Each wall is flat, endless, passes through zero and stands at right angles to its row. A trip goes straight from one point to another. List the walls that it crosses, first one first.
In the rows, zero is written as 128.

Walls:
(1): [146 173]
(2): [193  30]
(3): [183 135]
(4): [95 96]
(5): [124 190]
(6): [109 128]
(7): [101 161]
(8): [112 147]
(9): [117 161]
Trips:
[ 65 166] to [172 179] => 4, 3, 6
[133 161] to [102 162] => 6, 3
[ 89 138] to [ 56 155] => none
[134 109] to [181 139] => 4, 1, 5

Walls:
(1): [189 171 121 191 146 129]
(2): [205 189 126 159 106 138]
(3): [204 141 118 136 157 109]
(4): [195  81 125 167 110 130]
(5): [123  88 144 120 217 195]
(6): [156  88 147  81 164 120]
Trips:
[ 82  85 123 118 119 100] to [ 60  99 153 120 100 159] => 5, 6
[176 133 137 109 179 140] to [133  20 195 122 126 139] => 2, 1, 3
[ 94 132 115  95 159 171] to [102 144  95 122 164  54] => 5, 3
[187 113 151 106 136 175] to [105  83 112 142 147 115] => 2, 1, 3
[135 114 140 149 109  85] to [117 161 115 140 154  74] => 4

Walls:
(1): [171 165 128 125  98 129  74  87  86 101 137]
(2): [122 117  88 120 140  92 162 244 192 125 124]
(3): [226 131 173 144 110 101  89 196  70  39 158]
(4): [179 167 213 119  53 142 136 134 103 133 136]
(5): [106 169 103 181 137  29 108 182 209 143  76]
(6): [ 91  70 142  87  94 149 101 153 103 132  96]
(7): [ 95 120 151 150 162 111  86 143 154 135 120]
(8): [193 152 145  86 174  96 153 125 133  57  87]
(9): [147  94  69 148 118 152  77 148 156 106 117]
(10): [ 89 130  47  98 101 108 158 103 104 103 110]
(11): [109 109 164 174 103 170  73  49 109 164 182]
Trips:
[ 81 109 127 103 122 182 134 126 154 129 100] to [132  54  94  85 127 114 150  79 169  69 108] => 11, 7, 8
[122 102 110 134  77 135 101  88 128 109 109] to [167 163 114  85 133  36 112  75 202 160 113] => 5, 4, 8, 6, 7, 11, 9, 2

Walls:
(1): [ 94 157 186  64 150 112 172 154 101 133  65 133 112  95 122 141 102 126]
(2): [115  75 185 178 162 130  94  80 209 126 118 117 154 159 152 198 145 132]
(3): [ 68 115  69 177 144 164 101 141 201 105 134 156 102 154 132 105 114 123]
(4): [120 112 192  91  82  69 140 101  56 161  72  96 139  79 129 101 120 223]
(5): [ 26 105 145  58 143 184 148 170 181 155 161 149 125  72  65  48 117 137]
Trips:
[144  80 125 104 132 178 205 153 122 106 142 117  75 159 123 190 163 132] to [151  99 161 175  96 150 109 149 187 157 120 102 162 116 162 141 101 137] => 1, 3
[101 150 173 125 117 108  36  99 131 117  48  60 136 137 149 165 111 160] to [114 115 119 132 126 106 155 121 146 147 128 115  53 136 137 198 123 162] => 3
[126 108 109 115 156  78 129 143 137  99 131 100 105 128 152 107  94  92] to [123 110 172 160 152  76  84 139 170 127 105 225 144 143 145 134 115 116] => 2
[ 42 175 172 164  95 179  89 138 140 146  69 108 184 120 143 139 103  54] to [ 82 183 126 138 161 109 132  53 173 172 134 170 110 194  65 141 140  71] => 1
[ 88 116 100 177 105 164  88 149 172 137 110 173 195 111 131 118 123 165] to [194 109 167 157 123  85 104  77 113 204 183  99 132  95 156 119  79  85] => 4, 5, 3
[ 97 103 131 157 167 108 141 173 157 138  98  76  80 115 140  97  78 130] to [110 136 139 105 183 104 165 141 127 133 109 123 137 145 144 160  63 103] => 4, 3, 5
[127 140 149 133  87 125 167 135 171 114 163 125 146 165 199 101  95 140] to [ 80 139  93 110 135  98 146 123 152  72 145 157 157 209 118 141 109  96] => none
[ 81 158 165 130  84 158 136  97 118 168 178 131 179 155 145 122 122  75] to [125 182 118 180 111  80 156  86 122 110 127 111 124 126 158 104 137 141] => 5, 4, 2
[ 60 105 106 128 109 199 121 186  75 147 193 131 167 117 169 190 110 146] to [225 140  73 162 142 155 138  95 102 107 129 157 143 104  86 199 157 177] => 5, 3, 2
[177  83  81 105 209 141 156  83 156 132  84 115 168 102  73 136  94 154] to [137 103 164 110 188 129  92 146  43 160  42 155 182 146 110  77 128 157] => 2

Walls:
(1): [188 158  73 105 171 108 142  65 133 149 157  95 111 135 127 114  77 128
 129 147 134  93 127 105 111  89 139  72 183 130 133 198]
(2): [ 97  59 143 171 130  77 116 143 147 115 105 136 130 118 145 144 199  62
 105 135 116 140 119 154 147 121  40 137 150 166 103 140]
(3): [ 88 166 122 160 133 131  99 103 143 176 166 120 136 181 181  98  70 187
  86  90  80  75 108  87 157 104 151 116 163 115 166 160]
(4): [114 105 163 125 177 153 160 195 120 165 107 135 152 121 154 165 188 111
 119 149  60 127 165 150 141 166 143 125 149 125 153 133]
(5): [151 165  82  94 128 154 132 148 168 123 100  70 111 108 148 132 155 160
 149 104 110 151 205  95 141 121 157 134 159 180 103 108]
(6): [156 151  87 110 113 128 130  79 105 134 189 138 117 127 163  97 131 161
 118 141 173 102 147 133 139 129  98 114 159 156 192  87]
(7): [104 131 145 121 128 120 146  91 138 181 108 126 110 135 167 151 143 145
 133  62 124 128  84 149  98 137 120 126 165  84 117 116]
(8): [186  91 119 124 123  99 145 157 108 129 152 143 220  83  96  69 145  52
 151 151 108 126 160 136 137 150 169 127 104 105 125  72]
(9): [ 95 126 116 202 151 166 122 134  74 107 128 147 111  84 103 100 154 172
 144 122 106  62 123 109 138 156 193 135 192 115  96 165]
(10): [100 148  85 163 145 103 140 105  98  88   7 164 156 148 137  55 141 109
 100 138 141 165 131 122  68 199 155  73 102  77 185 121]
Trips:
[142 112 130 195  81 111  85 113 175  96 165  84 166 118  72 132 103 166
 113 109 110 105 135 135 129 138  76 171 123  63 139 118] to [146 117 114  75 128 164 185  71 123 119 125 164 175 198  98  39 134 142
 155 103 119 138 135 148  98 121 101 133 118 149 120 141] => 6, 9, 2, 10, 1, 7, 3
[136 178  91 112 202  68 135 117 196 114  85  99 141 149 120  62 185 124
 137 167  32 164 111 174 148 109 107 113 124 138 143 118] to [139 133 155 125 110 120 118 140 137 139 149 129 123 128  84 105 142 147
 132 166  85 129 101 161 119 154 142 131  87 127 149  99] => 1, 5, 2
[ 98 110 120 148 134 108 123 113  91 127 100 134 153 137 129 119  87  83
  70 124  82 152 157 135 114  84  92  50 157 139 115 108] to [136 119 159 167 146 134 112 112 134  86 130 164 130 126 131 143  80 134
 128 115 136 142 133 153 139  80 109 115 165 219  91 150] => 4, 8, 10, 9, 5
[118  78 122 143 135  92 148 120 121 131 158  96 137 129 136 157  80  91
 122 128  91 147 151 138 104 102 126 132 161 128 117 159] to [121 114  97 140 184 108 124 168  74  94  97 116 156  90 168  80 111  90
 150 159 149 140 131 129 181 136 147  99  82  78  95 113] => 7, 3, 10, 9, 1
[159 116 137 119 138 104 107 163  80 148  98 126 139 198 102  88 101 116
 119  97  87 155 137 170  90  71  77 159 144 137  66 150] to [117 112 140 159 204 119 133 163 132 147 115  80 170 128 146 151 169 146
 138 114 156 138 210 193 174 111 136 120 162  98 116 130] => 4, 5, 1, 9

Walls:
(1): [153 150 140 133  85 152 194 147  89 146  85 116 138 142 145 141 186 115
 114  86 138 133 128 144  94 119 102 146  92 153 140 144 121 120 133  89
 142 141 186 149  94 116 163  97 189 117 104 124]
(2): [ 87  82 157  90 104 104 135  97 151 116 104  70  98 161 144 121 116  83
 150 123 183 140 160 148  40  69 151  86 145 144 115  89  91 121  86 170
 140 100 149 142 218 164  98 131 104 172 148 118]
(3): [121 215 202 108 138 116  80 147 127 135 158  82 129 154  96 114 114 139
 101  92 103 131 117 110 158 125 131 160 124 137 142 129 134 142  50  78
 126 127 108 132 109 132 163  76 106 147 130 136]
(4): [150 154 161 141  82 115 128 184  93 149 178 188 127 159  89 108 130 120
 128 105 138  88  88 155 150 154 100 158 183 141 144 119 131  90 135 122
 145 132 111  94 168 169 146 121 106 124 131 147]
(5): [165 162 130 144 137 166 125 182 168 154 133 166 154 169  46 100 156 182
  87 114 107 152  98 115 153 140 115 135 127 103 128 118 155 119 111 158
 162 127 169 142 175 154 119 129  95 157 112 170]
(6): [154 134 120 117 147 138 185 139  97 135 165 100 160 117 152 149 170 174
 131 130 131 125 148 131 118 114 129 137 125 150 149 101 153 130 190  93
 159 160 134 169  97 113 138 115 173 125 141 144]
(7): [152 153 153   7 153 117 129 119 107 115 108  59 117  91  98 193 109 155
 132 100  93 133 128 132 137 168 114 153 141 131 148 116 165 173 111 117
 102 114 137 138 172 115 121 139  98 140 146 163]
(8): [116  87 145 108  86 100 152 122 118  87 136 157 106 146 179 182 171 120
 156 149 111  86 179 124  94 121 159 101 136 139 111 121 119  93  59 106
 175 115 128  91 145 128 121 138 166 158 121 112]
(9): [ 66 108  56 139 110  98 144 102 162 141 176 100 131 133 124 151 140 124
 116 113 155 113  89 105 107 169 157 121 139 151 136 127 100 110 171  97
 113 137 159 116 137 146 111  98 143  79 159  85]
(10): [181  75 139  87 106 113 137 176 124 135 136 163 125 121  86 145  87 168
 122 100 137 139  50 136 142 189  91 148 190 118 114 141 129 122 156 155
 118 138 156  96 123 162 107 120 111 125 120 168]
(11): [ 66  96 170 141  77  75 139  71 135 102  99 147 112 101 102 168 145 116
 141 102 124 164 141 168 136 116 143  98 130 190 143 106  52 169 187  87
 121 157 162 189 103 143  93 167 121 124 156 121]
Trips:
[ 91 131 110 107  94 134 143  86 144  76 112 119  62 144 174 153 159  98
 131 123 151 193 100 147 124 122  50 140 155 124 134 148  87 179 106 114
 154 152 111 146  51 114  70 146 109 101 166 163] to [122  75 126 102 128 133 116 102 139 132 136 116 136 164 136 167 188 137
 168 106 126  91  99 188 124 190 148  98 159 104  88 118 141 126  99 159
 142 119 112 126 136 106  90 102  95 142 112 121] => 1, 4, 11, 5
[118 129 125 109 140 112 171 101 128 143  96 124 124  49 165 130 103 101
 150 131 121 157 157 143 126  93  98 163 166  81 124 143 124 161 166 125
 157 146 141 123 128  96 123 163 114 110 153 148] to [118 144  86 132 139 136 143 110 147 108 108 139 170 144 120 122 153 135
 122 120 150 139 124 163 107 117  88 110 159 181 134 100 120 173 159 103
  64  74 136 128 201 101  76 105 174 158 174 108] => 1, 9

Walls:
(1): [ 84 147  85  89 114 154  72 121 117 116 166  84 123  74 126 144 156 130
 114 168 113  99 159  95 103 118 123 111 150 189 142 131 151 125 156 128
 152 160 162 111  85 133  99 117  60 101 161 119]
(2): [ 90  98 162 117 121 110 105  89 122 100 120  79  97 158 160 121 132 131
 142 194 108 164 129  91 126 102  94 164 127 130 130 132 225 128 144 101
 110 117 146 149 172 119 114  72 144 157  78 180]
(3): [123  83 101 165 148  80 165 150 144  99 106 104 109 135 188 159 107 125
 172 149 171 117  50 142 136 120 106 129 152 152  91 107 147 156 178 101
 117 112  79 158 160 146  87 198  83 150 142 146]
(4): [165 135 161 166 100 170 155 115 160 114 132 109 110 159 134 152 162 144
 134  99 124 126 165 153 133 127  90 107 154  90  78 131 129 135 150 164
  75 118 107 154 147 112 147 144 107 132 181  82]
(5): [ 91 121  63 176 132 124 137 140  95 129 135 131 106 133 120  92 161 154
 119 137 114 110 170  73 124 140 144 158 143 149 134 163 181 119 158 196
 113 107 108 118 106 170 150 130 113  93 111 141]
(6): [166 150 113  92 163 116 129 139 168  88  99 136 102 118 105 141  62 165
 118 133 106 156 160 137 154 138 102 110 154 156  92 155 111 100 123 154
 122  95  92 172 126 184  89 141 158 113  72  89]
(7): [126 150 118 108 154 110 136 121  99  94  86 131 101   7 160 114 143 123
 109 130 148 108 117  98  84 127 101  81 136 120 137 133  93 177 124 109
  93 147  65 128 138 169 114 108 136 110 117 159]
(8): [146 105 132 124  94 152 143 150 130 133 119 130 138 134 125  85 105 152
  71 137 135 112 137 109  69 123 143  97  88  74 124 124  84 158  97 105
 155 200 151 118 192  92 136 140 139 131 146 100]
(9): [120 129 147 139 173  78 155 143 170 137 110 172 157 140 115 124 121 142
 151 141 115  80 136 120 105 151 109 116 130 156 110  74 136 153 176  94
 166 106 123 123 143  96 143 153  92 129 147 103]
(10): [173 155 151 167 137 170 131 117 106 138 127  95 148 113 126  64  95 137
 159 142 136 128 124 144 102 106  92 114 147 123 129 131 119  95 117 155
 101 155 128 160 125 154 176 114 138 116 131 156]
Trips:
[ 72 100 147 118 108  74  80 109  92  89 111  66  94 159 142 147 125 119
 116 148 129 114 144 148 138 128 123 139 131 164 168 160 114 138 121 139
 117  97  90 135 127  58 146 128  92 109 166 143] to [147 144  88 157 116  76 120 131 142 114 115 140 145 133 141  90 147 131
 139 130 123 151  86 110 154 147 121 134 115 160 134  93 107 118 183  94
 167 115 184 134 106 115 160  96 174 129 127  68] => 4, 9, 5, 1, 2, 3
[146 149  97 130 134 133 120 133 105  82 181 103 128  94 155 127 101 164
 161 168 129 151 143 153 143 149 128 163 102 133 132 176  80 148 133 138
 111 140 159 110 119 154 144 149  98 102 111 128] to [152  88 130 137 157 150 124 118  79 171  95 167 103  84 109 134 170  93
 100 179  49 102  92 117 104 130 148 163 120 149 175 127 145 176 115 122
  74 158 147  54  82 128 115 140  91  79 134 159] => 3, 6, 10
[131 150 171 176 154 124 131 134 170 136 135 117 104 131 105 162 130 135
 117  95 124 140 153 121 142 123 106 124 135 131  94 118 141 125 119 126
 163 143 114 108 141  99 100 121 159  94 150 104] to [142 170 164  75 118 157 146 135 186  52  87 144 127 154 113 130 131 126
 136 130 104 115 124 132 156 209  74 113 164  98 114  99 137 126 137 131
 142  99  63  76 112 131 142 102 139 145  74 119] => 8, 7, 2
[155 173 108 156 139 154 161 104 122 128 140  96  75 136  89 124  97 183
 103 162 141 106  94 155 119 119 158 163 155 114 147 128 106 171 197 167
 141 208 164 159 122 135 105 132 155 124 117  90] to [102 113 141 106 130 161  95 132 160 171 121 137  46  98  93  58 153 135
 119 156 121 102  79 152  97 143 143 155 124 129 131  98 133 134 136 148
 100 104 119 163  81 129 120 155 138 125 111 111] => 7, 3, 4, 8
[111 140  24 114 100 110  72 155 115  84  53 136 170  91 142 126  78 111
 121 156 117 144 134 156 127 149 107 132 127 119 114 134 155 169 148 157
 163 132 163 146 101 154 132 139  77 141 188 127] to [146  57  99 171 138  80 128 114 162  88 149 145 148  77 208 138  97 102
 143 143  93 143 142 160  99  99 112 102 156  94 145 116 197  56 166 101
 101  90 110 141 163 120 121 110 150 151 140 155] => 2, 10, 4, 1, 5

Walls:
(1): [163 118 104 116 161  91 117 163 159  89  92 132 154 146  92 136 118 129
 148  95  80 118 138 116 153 161  61 139 108 117  83  95 108 161 212 137
  86 127  66 121 128 103 124  80 162  63 182  98]
(2): [124 140 134 105 119 119 159 167 156 154 123  96 101 151  69 113  80 161
 131 130 138  67 144  89 154 151  88 133 156  97 175 137  79 149 136 118
 101 137  84 151 125 140  88 132 187  78 164 137]
(3): [105  84 150 106 178  74 138 117 116 123 172 119 130  92 188 122 173 155
 153 143 150 130 134 151 100 159 184 146  75 156 130 162 125 105  51 129
 160  98 139  98 128 146 148 105 135 148 174 136]
(4): [167 105  74  37 135 139 120 113 116  80 124 114 126 101 182 167  83 122
 122 167 155 127 108 134 106 101 207 104 144  89 133 144 160  93 174 141
 109 155 129 134 146 162 145 107 157  79  91 137]
(5): [192  82 123 103 168  91 102 127 171 139 121 105 138 132 139 128 128 150
 184 152  89 100 135 146 108 172 119 114 125 113 147 171 150 200 125 125
  74  63 123 151 133  87 122 106  72 111 100 140]
(6): [104 139 126  75 140 106  72 130 139 101 165 125 113  73 111 113  86 127
 114 124  99 140 121 110 126  96 124  83 202  91  90 134  98 174 128 131
  61 132  95 194 191 177  71 134 156 130 157 165]
(7): [175 144 151 164 105 149 119 151  71 163 121 150 162 158 170  58  55 146
  89 167 136  80  96 108 162 126 114 132  99 159 117 155 126  70 115 176
 165 186 174 140 178  85 177 121 186  56 151 114]
Trips:
[166 124 143  70 157  58 161 127 108 153 129 125 139  82 131 161 191 120
 164 112 180 144 116  62 145 120 149 116  93 132 112  78 115 145 160 132
  99 146  78 117 187 139 121  82 133 154 154 144] to [175 147 124 144 156  84 117 188 149 166 155  81 104 132 118 179 121 153
 119 101 157  45 154  72 117  95 121 159  83 112 146  80 107  95 149 168
 249 111  78  87 175 114 123 119 113 112  72 170] => 6, 5, 7, 4
[ 64 133 154  95 128 137  50 125  94 230 159  94 140 155  76 117 109 111
 112 155 136 138 110 106 149 151  88 183 122 102 187 161  78 149  71  98
 138 125 142  98 101 173 160  91 100 118 131 120] to [197 102 118 101 134 111  92  99 200  66 161 134 140 139 137 117 101 171
 121 112  85  56 120 143  74  71 133  91 132 203 143 135 100  60 150 154
 138 121 147 157 149 162 127 120 105  67 161 195] => 5, 6, 4, 1
[124 125 174 134 169 142 113 129  99 145 131 186 138 142 110  87 168 117
 150 104 127 165 106  76 115 138 117 107 138  50  94  86  64  90 108  80
  90 175 111  81 153 125  93 166  94 130 158 133] to [137  88 144 190 134 118 111 180 128 132 144 138 143 144 124 191 154  90
 154 111 205 173  68 123 102 139 136 142 156 131 137  91 104  69 100 133
 113 113  70  91 178 156 120 162 159 150 119 150] => 2, 3, 1, 6
[182  78  93  70  74 108 168 132 131 144 142 145 163 133 105 119  56 131
 138  75 154  98  72 153 137  62 123 144 157 153 116 102  78 135 136 129
 134 131 122 150  56  75 109 183  96 124 172 121] to [137  87  78 134 128 132  79 102 138 147 100  94 147 207  92 102  93 138
  96 144 147 134 138 143 126 161  90 121 146 105 135 116  94 119 118 131
 184 133 151 131 133 139 120 132 119 100 124 131] => 5, 6, 4
[219 128 135 110  84 104  55 134 148 159 173 130 118 135 124 115  87  80
 192 129 133 177 111 139 159 159 149 150 118  80 108 174  97 131  96 150
 121 138 109 117  73 132 143  83 136 104 137 125] to [172  96 160 145 119 122 130 116 121  78 149 115 112 183 148  83 168  39
  55 146  98 140 103 168 192 167 108 108  72  93 160 186 144 144 113  97
 141  70 218  68 157 187 135 163 124 132 199  66] => 6, 2, 4, 1
[139 143 161  86  98 102  69 101 133 104 107 126 124 127 128 188  97 145
 164 159 112  95  85 119 118 103 120  48 169 139 101  80  93 184 179 108
 103 139 125 119 119 122  86 136  96 132 119 103] to [ 84 126  61 177 173 124 126 137 184 111 157 127 114 160 113 157  92 129
 119 128 130  88 103 140  93 166 173 176 174  90 145 101 122  51 134  99
 135 184 169 171 101 155 113  91 148  90 155 136] => 5, 7
[106 143 118 147 117 160 164 190 160 206 167 193 105 108 125 115 142 153
 133  65  73  81 152  97  97 108 108 159 129  97 148 123 103 152  93 121
  77 126 148  83 166 113 132 124 154 119 173 135] to [102  65 128 132 115  94 110 179 132 113  65 156 103 137 134 135 113 112
 131 131 108 125 107 123 151 142 121 152 114  88 143 116 134 130 139 133
 103 133 165 145 114 161 182 122 155 205 164  75] => 3, 6, 7, 2
